Each row is a point. Two turns around zero, p and q, are shown by what they do to some points. Write where each new point lands after one turn and then the other. Backwards means that the second turn is done in reverse. Each puzzle has new turns, and all numbers are rounded.

Turn p:
0.3,3.5 => 3.5,0.0
-1.6,0.8 => 0.7,1.7
-3.6,1.6 => 1.3,3.7
3.9,-4.3 => -4.0,-4.2
1.0,-1.6 => -1.5,-1.1
Turn q:
1.8,3.9 => 2.7,3.4
-2.8,-3.2 => -3.5,-2.5
3.0,1.4 => 3.2,0.7
-1.9,-2.0 => -2.3,-1.5
Where do these land?
q, then p: 1.2,5.4 => 5.2,-2.0
p, then q: -0.7,-0.1 => 0.0,0.7
p, then q: -1.4,-2.3 => -2.1,1.7
p, then q: -2.8,-3.0 => -2.5,3.2
q, then p backwards: 3.6,0.0 => 1.1,3.4

Turn p:
-2.1,-0.3,0.3,-2.4 => -1.9,-1.0,2.2,0.9
-6.0,-1.3,2.0,0.2 => -2.9,2.8,3.1,4.0
5.7,-2.4,2.5,1.2 => 6.6,-0.3,0.1,-1.6
0.9,-0.6,-2.6,1.3 => 0.4,-0.8,-2.9,0.7
1.5,4.6,-2.2,-0.3 => -2.2,-0.6,-2.6,-4.1
Turn q:
1.0,2.9,1.3,2.2 => -1.6,-0.1,3.6,-0.6
0.0,3.9,-2.2,-2.7 => -3.8,3.5,-0.9,-0.1
-1.3,-8.0,3.1,1.3 => 6.7,-5.3,-2.2,-0.5
1.5,-3.8,-1.1,-1.6 => 3.7,1.1,-2.2,0.9
-0.6,1.3,-4.4,1.6 => -2.2,0.8,0.1,4.3
1.3,3.0,0.4,-1.1 => -1.8,2.3,1.3,-1.4
-1.8,0.6,3.0,0.3 => -0.8,-2.3,0.4,-2.6
Where do these land?
p, then q: 1.3,5.5,2.3,3.4 => -4.6,4.5,-1.9,-2.0
p, then q: 0.4,-2.9,0.3,2.3 => 0.4,1.0,3.2,1.6
q, then p: -3.8,-5.1,-1.8,-0.2 => 2.3,-2.2,-5.0,3.0
p, then q: 1.8,2.3,-2.0,-3.0 => 1.7,-0.2,-4.3,-0.3
p, then q: 0.3,0.2,1.2,-2.5 => 1.4,-0.8,-0.7,-2.2

Turn p:
-0.1,1.8,-2.8,1.0,2.7,6.8,-0.3,0.8 => 1.2,3.5,-5.3,1.7,-2.7,0.5,1.4,-3.5
-0.3,2.9,-0.4,-0.9,-1.6,-0.2,-0.3,2.1 => -2.3,0.2,0.9,-0.7,-2.5,1.6,-0.6,-0.8
-1.3,1.4,3.3,-1.7,-0.7,3.5,2.8,-2.5 => 0.3,-1.5,0.4,-0.2,-2.3,-3.7,4.2,-2.4
-2.3,-2.0,0.8,-3.0,-3.6,-2.8,-3.8,-6.0 => 2.7,1.1,7.2,-2.0,2.3,-3.8,-2.2,-1.2
4.0,-0.6,-1.8,1.1,0.4,0.3,1.2,-0.8 => -0.1,1.9,-2.6,-2.1,1.1,0.0,1.0,2.5
-1.8,-0.3,-1.1,5.1,-2.1,2.5,-1.7,7.0 => -1.6,2.1,-1.4,6.7,-4.2,3.3,-2.0,2.5
-1.9,2.6,-1.6,2.8,1.4,-2.7,4.8,0.1 => -4.4,-3.2,-3.6,-0.2,0.2,-2.2,-2.5,0.2
1.6,-4.2,0.4,-2.7,1.5,-2.9,-0.3,2.4 => 3.3,-2.8,0.8,-1.3,1.8,3.6,-0.6,2.6
2.1,-1.6,3.2,-1.7,2.1,-4.5,-2.3,-3.0 => 0.9,-1.5,3.4,-1.9,6.2,0.7,1.3,0.1
Turn q:
3.9,-3.2,2.4,1.9,-6.5,1.0,-2.0,0.6 => -1.1,-6.2,0.4,1.7,-2.4,5.3,-1.7,-1.7
-3.1,-1.7,0.0,1.2,1.3,-3.8,2.4,-4.4 => -4.2,0.5,-4.3,0.6,1.3,-3.8,1.6,-0.6
-2.7,-0.1,-3.6,4.7,-0.9,-1.0,-3.6,2.0 => -1.7,-1.9,0.7,-0.1,5.4,1.2,-2.2,4.4
-5.5,0.5,-0.5,-0.9,4.1,1.8,-0.3,1.9 => 3.1,2.6,-0.4,-0.1,3.1,-1.8,3.7,3.6
1.6,0.5,2.2,-2.4,4.6,0.0,0.9,-1.0 => 1.4,2.4,1.8,0.4,-0.8,-2.9,2.3,-3.3
-2.1,1.8,-0.7,-1.9,-1.8,2.4,-2.6,-2.8 => -1.2,0.0,0.3,-4.4,-0.8,1.9,2.7,1.7
0.0,2.5,2.5,0.9,-1.2,0.2,-0.7,3.1 => 0.6,-0.2,2.8,2.3,-1.9,0.8,-0.4,2.7
4.6,3.4,0.0,-1.7,0.6,4.6,2.8,1.6 => 3.2,4.7,2.4,-0.1,-3.2,3.3,-1.7,-2.4
3.2,-3.8,-2.2,-2.1,-0.1,-5.3,3.1,-1.0 => 0.0,-2.0,-3.7,-0.4,-0.7,-4.2,-4.1,-4.4
Where do these land?
p, then q: 4.6,-1.6,1.4,0.0,0.1,-2.6,-0.2,-0.9 => 4.6,2.3,0.7,1.6,-0.3,-1.8,0.6,-0.2
q, then p: -4.3,4.6,-5.5,6.2,3.0,-2.1,-3.9,3.9 => -1.8,-4.2,-1.3,4.9,2.3,9.0,0.7,-4.3
p, then q: -3.4,6.6,-2.0,2.5,2.7,-3.5,-0.1,1.7 => -2.6,-1.1,-1.8,-3.8,4.9,0.3,5.4,3.1
p, then q: 2.1,-0.7,0.7,-2.9,-4.4,0.4,-0.5,-4.3 => 0.8,-0.1,1.3,1.2,-6.0,-3.5,-0.2,-0.4
q, then p backwards: 2.8,-3.2,0.8,-2.8,-1.7,1.3,2.5,1.9 => -3.2,-1.4,-1.7,-2.8,2.3,3.0,0.3,2.0
p, then q: -2.1,-3.3,0.1,-0.5,-1.2,-0.1,2.5,-1.0 => 0.3,-3.5,0.5,1.3,0.1,-1.2,-2.5,-1.5
q, then p: -3.2,-2.5,-0.5,2.3,5.0,3.8,1.8,-0.6 => -2.9,-0.7,-6.9,-1.6,1.5,-0.5,0.8,-1.9
p, then q: -0.1,-2.3,-0.1,-3.7,2.3,1.4,-0.9,0.0 => 0.4,0.4,0.5,-0.9,-1.1,1.5,-0.8,-4.6
q, then p: 3.4,1.6,1.3,-1.1,-3.3,1.9,0.8,-1.3 => 1.0,2.5,2.8,0.2,-3.1,-2.7,1.4,-0.4
q, then p: 0.2,0.8,3.9,0.0,-2.5,-0.7,-2.1,0.7 => 0.9,-1.2,1.5,2.8,-1.8,-1.3,0.8,3.2

Turn p:
-4.3,3.1,-0.2,-2.2,-2.2,0.5,2.9,1.5,1.8,2.6,-1.9 => -2.3,-0.2,-0.7,-0.4,-2.7,-6.0,-2.5,-0.6,-0.6,1.0,-2.3
3.3,-2.4,5.7,-3.4,1.8,-4.3,0.3,-3.8,3.5,-1.9,1.4 => -3.3,3.1,6.9,2.0,0.0,4.1,4.0,1.2,0.8,1.0,-2.5
-1.1,-1.7,-0.5,-2.3,-4.2,-0.5,1.1,1.2,-1.1,-1.0,3.9 => -1.9,-2.8,0.7,-3.1,-2.4,2.3,-2.1,-2.3,2.0,1.2,-0.8
-2.8,3.0,-3.4,-1.1,0.0,1.3,-0.3,5.6,0.8,2.6,1.0 => -0.1,-2.0,-0.6,-1.0,1.3,-4.2,-6.4,-1.4,-1.7,-0.3,0.5
-1.4,3.4,1.2,3.4,-0.3,1.6,-4.3,-0.6,-2.4,1.0,-0.9 => 0.9,-1.3,-5.5,1.0,3.4,-0.2,0.6,1.5,-1.8,0.5,-1.9
3.0,-0.5,-0.7,-0.4,-4.0,2.9,3.2,1.9,-0.9,3.2,1.7 => 1.9,-0.3,-0.8,-0.8,-4.1,0.9,-4.5,1.3,2.2,3.5,1.0
1.1,-0.4,-1.1,-1.6,-2.7,-0.4,-1.6,4.4,1.4,0.5,-4.2 => 1.1,0.8,1.1,-5.1,0.2,-2.4,-2.2,3.5,-0.9,-0.9,-0.6
3.1,0.8,1.1,-1.4,2.4,-2.1,1.3,-3.8,-2.6,-5.0,1.4 => -1.8,-0.4,1.9,1.3,-0.9,4.3,5.2,-0.9,-2.8,1.3,2.9
-6.3,0.2,-3.2,2.3,-2.0,4.1,-3.3,3.1,3.2,1.5,-3.8 => -0.2,1.4,-5.5,-3.2,2.8,-6.2,-3.5,-0.2,1.9,-4.1,-1.4
1.3,-4.2,3.6,-3.2,3.3,-3.7,2.1,-1.9,-3.4,0.3,1.5 => 2.6,0.2,5.7,1.1,-1.3,3.1,4.0,-3.5,-0.4,2.3,-1.9
2.4,-1.2,3.2,3.8,3.7,0.1,2.8,-1.5,-2.3,-4.4,1.6 => 0.8,-0.8,0.9,2.7,1.8,2.2,5.7,-0.6,2.1,2.9,4.4
0.7,0.1,-3.4,4.8,0.8,-0.7,-0.9,-3.8,-1.6,-0.4,-2.2 => 2.4,-0.9,-3.6,2.2,-0.7,0.7,3.1,1.6,-0.4,-4.2,1.9
2.7,-1.6,2.1,0.0,2.5,-5.3,0.3,-2.1,2.4,-0.4,2.8 => -1.1,-0.6,5.8,3.6,0.6,3.3,2.0,1.0,0.9,-1.2,-0.8
-1.7,1.4,-4.2,1.0,1.0,6.4,-3.6,-0.2,1.1,1.5,-2.3 => 1.1,4.0,-6.2,-0.3,2.0,-1.9,-3.4,-0.7,-1.4,-2.9,1.4
Turn q:
1.3,-1.5,0.8,-1.5,1.8,-6.9,1.1,-4.3,-0.5,-0.5,-2.4 => 1.3,4.8,4.5,1.2,-3.9,0.5,3.5,-1.1,-0.9,-0.9,-2.6
-4.4,-0.8,-0.8,3.0,-2.5,5.0,0.4,3.0,-1.2,4.2,-2.6 => -0.3,-4.5,-1.5,1.7,-0.9,-0.2,-5.8,-1.6,0.0,3.9,4.2
-2.0,2.6,1.4,3.7,-0.4,0.5,5.7,3.3,1.0,2.7,0.6 => -5.5,1.8,-3.9,2.8,-0.6,-0.3,-1.9,-0.8,-0.8,2.8,3.0
-2.3,1.2,-1.9,1.2,-2.7,1.9,2.3,-3.0,0.7,-5.5,-2.8 => 0.0,-0.3,-3.3,-2.4,-3.5,3.2,-3.4,-1.8,0.1,-0.6,-4.6
3.9,1.2,0.7,-1.5,-3.2,-2.3,-3.4,-3.2,0.1,1.2,0.3 => 1.7,0.5,2.7,-2.7,-0.2,3.3,3.7,-0.6,0.8,-3.1,2.5
4.4,-2.4,-0.6,0.2,3.8,-3.7,-2.2,0.8,2.3,1.5,0.5 => 1.5,0.6,1.7,2.0,-0.9,-2.6,5.9,3.7,1.2,-0.5,0.6
1.5,0.3,-1.2,1.4,3.6,-2.3,0.4,-3.7,-1.4,1.7,1.4 => 1.5,2.6,0.9,4.6,-0.2,0.0,1.7,-0.6,1.1,-3.1,-0.3
0.5,0.8,-1.5,0.0,-2.2,3.6,2.9,-2.0,-0.1,-3.4,-2.3 => 0.9,-1.2,-3.7,-1.3,-1.5,3.6,-1.9,-1.0,-2.3,-0.4,-2.8
1.6,0.5,4.8,-4.7,4.8,1.8,-6.0,2.5,1.5,0.3,2.5 => -2.2,-3.9,5.2,-0.6,6.7,-2.0,3.0,4.1,-0.1,-1.3,-1.1
2.9,1.8,-3.3,-0.9,-0.5,-4.7,0.4,-1.5,-3.9,-0.6,-2.0 => 3.9,5.5,1.3,-0.3,-2.3,2.2,-0.3,1.9,-1.1,-2.1,0.8
-0.3,-4.5,1.8,-3.4,1.2,4.2,-1.3,4.6,0.2,3.0,3.0 => 0.9,-4.4,0.5,0.2,5.9,-4.2,1.3,0.0,-1.9,3.8,1.6
-1.5,-1.0,4.2,-0.3,0.4,4.0,-4.9,5.5,0.9,-1.7,2.3 => -3.2,-5.7,0.9,-3.5,4.1,-4.6,-1.3,2.2,0.1,-0.1,0.5
-5.3,2.0,-3.5,0.7,-2.8,2.0,2.6,0.9,2.0,-0.5,0.0 => -1.0,0.4,-3.8,-0.9,-0.1,1.9,-4.4,-1.7,3.1,4.0,-0.8
-0.2,-0.2,-0.9,2.2,-1.0,-3.2,2.1,-2.9,-1.5,-2.4,1.4 => 0.6,3.9,-1.4,-0.4,-2.4,-0.7,0.0,-2.7,0.6,-2.6,-1.2
Where do these land?
p, then q backwards: 1.6,0.9,-0.4,1.4,4.2,-4.1,-2.4,3.0,-1.5,6.3,-1.2 => 0.9,-3.2,-1.9,-3.4,5.1,2.9,-2.1,-0.7,-5.5,-0.1,-1.6
p, then q: 2.0,1.3,-2.9,-0.1,-0.1,-1.4,2.9,-2.7,-0.7,-3.1,-1.3 => -0.3,1.9,-3.3,-2.7,1.6,-1.5,-1.4,-3.6,-1.0,0.0,0.9
q, then p backwards: 2.5,2.4,-0.7,2.7,3.3,-0.1,2.1,3.5,-4.7,9.2,-1.6 => 6.7,5.5,-2.6,3.0,6.5,2.1,3.3,-1.0,2.4,0.1,1.5
p, then q: -0.5,-2.7,-2.7,-0.4,4.1,-1.5,-0.8,3.1,-2.7,8.7,1.1 => 2.1,-2.7,2.5,-0.8,-4.0,0.6,4.7,2.8,-2.4,-7.5,1.3
p, then q: 4.5,0.7,2.1,2.0,-0.7,1.4,0.6,-3.5,-2.4,-0.9,2.5 => 0.2,-3.0,-5.0,2.3,1.6,0.3,-1.1,-0.8,0.0,1.4,3.3
p, then q: 3.3,-0.3,0.1,0.5,-1.0,1.7,-1.6,1.4,-1.8,-4.6,-0.6 => 0.9,0.2,-1.4,1.2,5.9,-0.4,0.1,0.3,-0.9,1.9,-0.2
q, then p: -1.0,1.3,-1.2,2.6,-3.9,0.0,-0.7,-1.5,1.9,-1.2,-1.3 => -2.9,2.4,-1.4,-2.2,-1.8,1.2,-2.4,-0.3,1.1,-1.5,-0.7
q, then p backwards: -1.4,-0.9,0.9,3.6,3.4,2.1,-0.5,-2.9,-1.8,-1.0,0.0 => -3.2,0.9,-2.6,1.2,0.7,-2.4,0.3,-1.4,1.6,3.5,1.7
p, then q: -0.4,3.1,1.3,1.1,0.2,1.0,1.6,0.4,-3.0,-3.8,1.3 => 2.1,1.2,-0.9,3.3,1.7,-1.8,0.1,-3.4,0.9,2.0,1.0
q, then p backwards: 1.3,-2.9,4.6,3.1,0.3,1.7,3.5,-2.1,-0.1,-4.6,-1.6 => -4.9,3.5,-2.6,-3.4,-1.7,-2.7,-0.3,-3.6,-1.9,0.9,-1.2
p, then q backwards: -5.6,-3.4,-1.3,-5.1,-4.7,1.2,-1.6,-0.5,4.5,-1.3,-0.9 => -3.9,2.5,3.2,2.0,-2.8,-3.5,-0.2,-1.7,0.8,-7.3,2.5
q, then p: -1.2,0.2,-1.1,-2.6,-0.6,1.8,-0.3,0.9,6.5,-2.0,1.6 => 1.6,4.3,2.2,0.1,-2.0,-4.5,-2.2,-1.5,0.3,-2.1,-0.3
q, then p: -3.0,0.7,1.0,-6.6,-1.2,-0.9,-2.7,-0.3,3.4,0.9,-1.0 => 1.0,5.9,1.8,2.0,0.4,-2.5,-0.7,-0.9,0.3,3.7,-3.5
p, then q backwards: -2.0,-0.4,0.5,-2.3,-3.3,-3.1,-0.2,1.1,2.6,-2.6,3.0 => -2.9,2.3,4.6,0.2,-0.7,0.5,-2.6,-0.6,2.6,-1.9,-1.0
